Rows are points. Two turns around zero, p and q, are shown by what they do to some points. Where does a point land after both, in the order given? Backwards means that the second turn is done in reverse. Each puzzle has new turns, and all numbers are rounded.

Turn p:
[52 -45 17] -> [53 -47 2]
[-31 3 -20] -> [-33 7 -16]
[-15 17 -12] -> [-16 19 -7]
[-9 37 17] -> [-7 32 26]
[4 -36 9] -> [4 -37 0]
[-1 24 -11] -> [-2 26 -5]
Turn q:
[19 -25 -36] -> [2 -27 -39]
[22 -23 12] -> [21 -26 5]
[-36 29 -24] -> [-37 34 -12]
[-47 16 14] -> [-37 23 28]
[12 9 3] -> [13 7 -1]
[29 -6 31] -> [36 -11 20]
Where do these land?
p, then q: [18 13 6] -> [21 9 0]
p, then q: [-18 -22 18] -> [-15 -23 20]
q, then p: [-41 22 20] -> [-26 20 39]
p, then q: [19 -4 16] -> [22 -10 6]
p, then q: [23 -9 -60] -> [-3 3 -65]

Turn p:
[40 -10 -10 -36] -> [43 -16 -4 -32]
[28 -45 -17 -30] -> [32 -43 -26 -21]
[-10 10 -10 20] -> [-7 17 -7 18]
[-37 26 -1 -2] -> [-34 29 -1 -8]
[-32 15 41 37] -> [-44 8 36 32]
[11 5 -3 10] -> [11 6 3 10]
Turn q:
[-24 -23 -17 13] -> [-33 -7 -15 14]
[-4 -15 12 -6] -> [-7 -17 8 -4]
[-20 -25 20 1] -> [-24 -23 17 2]
[10 11 -23 -3] -> [10 14 -21 -3]
[9 -28 20 25] -> [1 -30 11 29]
[18 97 -15 -13] -> [48 85 5 -24]
[12 -17 2 -17] -> [7 -22 -6 -13]
Where do these land?
q, then p: [-11 6 -34 22] -> [-6 34 -18 16]
q, then p: [-21 -34 -10 11] -> [-29 -8 -26 15]
p, then q: [8 6 16 19] -> [4 -3 19 18]
q, then p: [61 -8 37 -70] -> [58 -63 9 -51]
p, then q: [-23 2 5 -10] -> [-20 6 4 -14]
p, then q: [9 23 0 17] -> [16 16 16 12]
q, then p: [-23 5 -14 11] -> [-19 21 -5 4]

Turn p:
[-20 19 -4 -16 27 -20] -> [-22 13 -8 -9 31 -20]
[-21 39 12 25 0 0] -> [-26 32 8 30 -1 -4]
[6 -14 -16 -1 -29 -16] -> [7 -17 -15 -3 -27 -16]
[0 -9 -34 37 -12 24] -> [5 -10 -30 33 -18 29]
[40 -42 -14 46 -7 -35] -> [62 -28 -17 36 -11 -24]
[2 -27 -14 28 -8 1] -> [15 -25 -12 26 -9 6]
[-22 -28 42 -38 -5 -1] -> [-18 -32 46 -31 6 -9]
[7 20 8 -21 31 7] -> [-1 25 6 -21 29 7]
[7 41 19 -61 3 40] -> [-24 41 22 -62 0 30]
Turn q:
[44 -26 10 15 -4 6] -> [40 -26 16 17 -6 11]
[9 54 -46 40 11 30] -> [12 59 -37 48 12 16]
[-10 -14 27 22 -35 33] -> [-19 -15 21 17 -22 45]
[-12 -19 15 -4 28 17] -> [-8 -19 6 -7 34 13]
[-13 17 -4 -8 -7 -55] -> [-14 15 6 -10 -18 -52]
[-7 -29 -17 -31 19 -5] -> [1 -28 -25 -26 16 -13]
[-11 17 15 -35 -12 -26] -> [-12 14 12 -39 -16 -20]
Where do these land?
q, then p: [-30 10 20 38 49 31] -> [-16 15 13 37 59 27]
q, then p: [-17 -35 -3 -39 -9 -2] -> [-9 -42 -10 -34 0 -1]
p, then q: [25 29 3 -2 -35 24] -> [-1 30 2 -9 -39 27]
q, then p: [10 -17 1 11 25 -3] -> [23 -8 2 9 22 -2]
p, then q: [31 35 9 -26 -9 -18] -> [11 38 7 -32 -20 -18]
q, then p backwards: [-31 -26 -45 -24 28 -8] -> [-25 -11 -51 -22 17 -31]
p, then q: [29 3 6 31 -16 -37] -> [27 9 19 26 -29 -28]
p, then q backwards: [4 -42 4 7 -4 36] -> [18 -36 19 4 -13 32]
q, then p: [-22 43 5 4 -29 -24] -> [-41 26 8 7 -26 -27]

Turn p:
[16 43 -12 41 18 -7 19 -6] -> [14 27 -10 47 33 -14 8 -8]
[-36 -6 42 -11 17 4 -37 39] -> [-28 -5 48 -11 -5 12 -41 37]
[-24 8 -32 -16 9 -31 24 -22] -> [-27 2 -23 -18 25 -34 20 -16]
[-3 -32 -49 48 13 -10 -22 -38] -> [-8 -41 -62 28 18 4 -25 -25]
[-12 4 30 -23 26 3 -13 -31] -> [-7 2 30 -24 16 2 -24 -32]
[25 -5 16 -21 16 -5 12 8] -> [28 -5 21 -18 10 -6 8 5]
[26 5 7 -34 -7 56 -19 13] -> [32 30 6 -32 -21 44 -11 10]
[-23 -16 -3 27 -48 -7 39 28] -> [-30 -16 -4 30 -30 1 52 24]
[31 0 1 -11 -44 -4 -3 8] -> [26 5 -5 -2 -46 -10 13 4]
Turn q:
[33 30 -2 20 14 -8 -28 -31] -> [21 32 3 30 23 3 -35 -17]
[-31 -17 -3 35 17 1 13 13] -> [-33 -20 -8 30 3 -8 21 12]
[2 -6 7 -13 -30 34 -9 11] -> [5 -8 6 -16 -30 35 -1 3]
[-7 7 -31 32 -2 19 2 -19] -> [-14 9 -25 31 -5 13 5 -27]
[-10 25 0 -11 12 -41 46 -12] -> [-4 29 6 -14 26 -43 36 -8]
[24 -1 26 23 -32 -52 -3 12] -> [33 10 33 23 -27 -42 -2 18]
[24 4 40 18 -8 -2 -6 -18] -> [23 4 42 22 5 8 -6 -4]
[-13 -67 -7 -15 -12 0 10 25] -> [-2 -64 -10 -19 -27 -14 14 7]
[-11 -2 -48 -21 24 77 -26 44] -> [-23 -18 -71 -22 -2 68 -16 26]
[-34 5 16 -52 -18 -24 -14 6] -> [-23 7 24 -56 -16 -21 -15 10]
[22 21 2 -15 33 -2 16 -32] -> [16 18 1 -8 49 1 2 -21]
Where do these land?
p, then q: [27 14 -30 8 4 45 -50 29] -> [20 26 -44 8 -22 44 -35 24]
p, then q: [14 12 -20 -9 -38 16 32 0] -> [15 29 -15 -8 -10 2 43 -17]
q, then p: [-26 -39 -23 -34 24 8 25 -9] -> [-21 -33 -18 -50 21 -1 15 -11]
p, then q: [10 -4 29 -16 6 36 -46 -6] -> [12 3 21 -12 -13 45 -42 -1]
q, then p: [5 1 7 -9 27 -10 25 -25] -> [8 -9 13 -9 39 -10 0 -17]
p, then q: [1 30 -1 -8 -27 -21 -5 -2] -> [1 33 10 1 -16 -26 1 -3]
p, then q: [-28 31 33 52 -2 -30 8 8] -> [-34 5 34 58 1 -22 9 18]
q, then p: [-29 -33 -20 28 -33 -22 6 -40] -> [-32 -31 -8 21 -23 -23 11 -51]
p, then q: [26 -12 27 -12 40 -21 5 43] -> [35 -28 17 -4 22 -8 -6 53]

Turn p:
[14 29 39 12 27 -13 -7 16 8] -> [41 31 20 14 14 -11 2 4 -20]
[-3 -23 -19 -37 -2 -5 9 -12 13] -> [-21 -20 -11 -26 24 -7 -4 -6 19]
[14 -4 11 16 10 -9 -46 32 5] -> [25 -8 22 15 -1 -11 0 48 -12]
[15 18 36 -18 17 8 -27 21 11] -> [22 25 32 -16 16 -9 -8 24 -20]
[-16 -18 -49 -31 -25 -7 54 5 -48] -> [-55 -23 -55 -18 6 24 42 -24 -9]
[2 39 -9 32 45 22 -25 -4 19] -> [23 49 -9 30 -9 -7 -35 27 13]
[31 -26 -14 8 -15 -11 23 -48 -51] -> [-1 -46 -45 -6 -20 13 -18 -40 -32]
[-43 -20 3 0 -6 6 6 -18 -13] -> [-42 -10 12 19 0 4 -6 -21 2]
[-1 45 17 19 -14 29 -38 1 29] -> [16 42 35 -4 -42 -15 -15 21 13]
[2 -31 26 5 -13 26 13 35 42] -> [15 -8 47 -11 13 40 14 9 31]
[-14 -8 -41 -4 -24 -44 39 -28 -16] -> [-23 -31 -48 4 -5 -19 28 -43 13]
Turn q:
[8 -13 -26 -22 -53 -26 5 29 -16] -> [16 -21 -14 -29 -60 6 -18 16 -10]
[-3 4 0 13 21 -34 26 9 -31] -> [10 8 -29 17 8 -7 -4 31 -34]
[-11 -37 -16 -12 1 -13 -3 -14 23] -> [-18 -31 -13 -26 4 -22 8 -10 3]
[-20 64 0 1 1 19 -16 -44 35] -> [7 53 -10 5 18 -3 7 -44 54]
[-8 8 -40 -32 -10 -46 7 56 -5] -> [32 -17 -36 -32 -30 1 -7 59 12]
[-11 -10 27 -7 18 -5 -8 24 -10] -> [3 2 25 -4 14 -15 -1 30 -11]
[22 5 27 8 -2 31 0 -20 5] -> [2 7 29 17 9 14 8 -33 -6]
[40 -12 11 25 -13 13 3 19 25] -> [14 -39 24 33 -11 11 3 -12 6]
[-15 7 7 37 -37 18 -37 30 2] -> [-16 4 33 26 -36 -7 -34 9 33]
[-12 -12 25 1 27 -7 -41 -31 -4] -> [-16 9 17 -12 45 -25 -26 -14 -4]
[2 12 -21 11 21 41 -26 -31 -48] -> [-44 34 0 1 25 47 -27 -11 -8]
[9 -16 5 -24 26 11 89 -27 23] -> [9 -9 -25 2 13 3 90 -21 -37]
Where do these land?
p, then q: [-29 12 -16 14 46 -8 -9 8 -67] -> [-42 29 -33 37 -9 13 -34 42 -1]
p, then q: [-7 22 -5 -47 26 -25 -5 -23 3] -> [16 12 -40 -24 35 -14 -18 18 3]
q, then p: [-15 -39 -9 -11 42 14 31 56 18] -> [-4 -9 9 14 49 55 50 0 8]
p, then q: [-19 38 3 -17 -49 20 -40 23 36] -> [61 19 20 -13 -38 -39 22 12 8]
q, then p: [28 -15 -17 29 10 12 -5 -1 16] -> [-6 -19 9 26 0 21 -26 1 20]
q, then p backwards: [-3 16 0 23 3 27 -9 -60 -12] -> [-39 14 13 -8 22 13 42 -28 -13]
q, then p: [20 4 10 -3 -11 28 17 17 11] -> [14 0 15 -9 -11 32 -1 -23 1]
p, then q: [37 11 34 -5 15 -8 -24 -2 45] -> [56 -21 23 -5 29 10 -20 -5 -7]
q, then p backwards: [-35 -13 -8 42 -27 -17 35 2 -36] -> [-22 34 -28 21 -3 -2 -33 -11 -52]
p, then q: [-23 -31 8 -18 -22 -14 -4 2 -20] -> [-28 4 5 -9 1 -30 13 11 -30]
p, then q: [45 -4 0 -8 -32 -29 12 -23 6] -> [10 -34 -14 -39 -4 10 0 -29 -28]
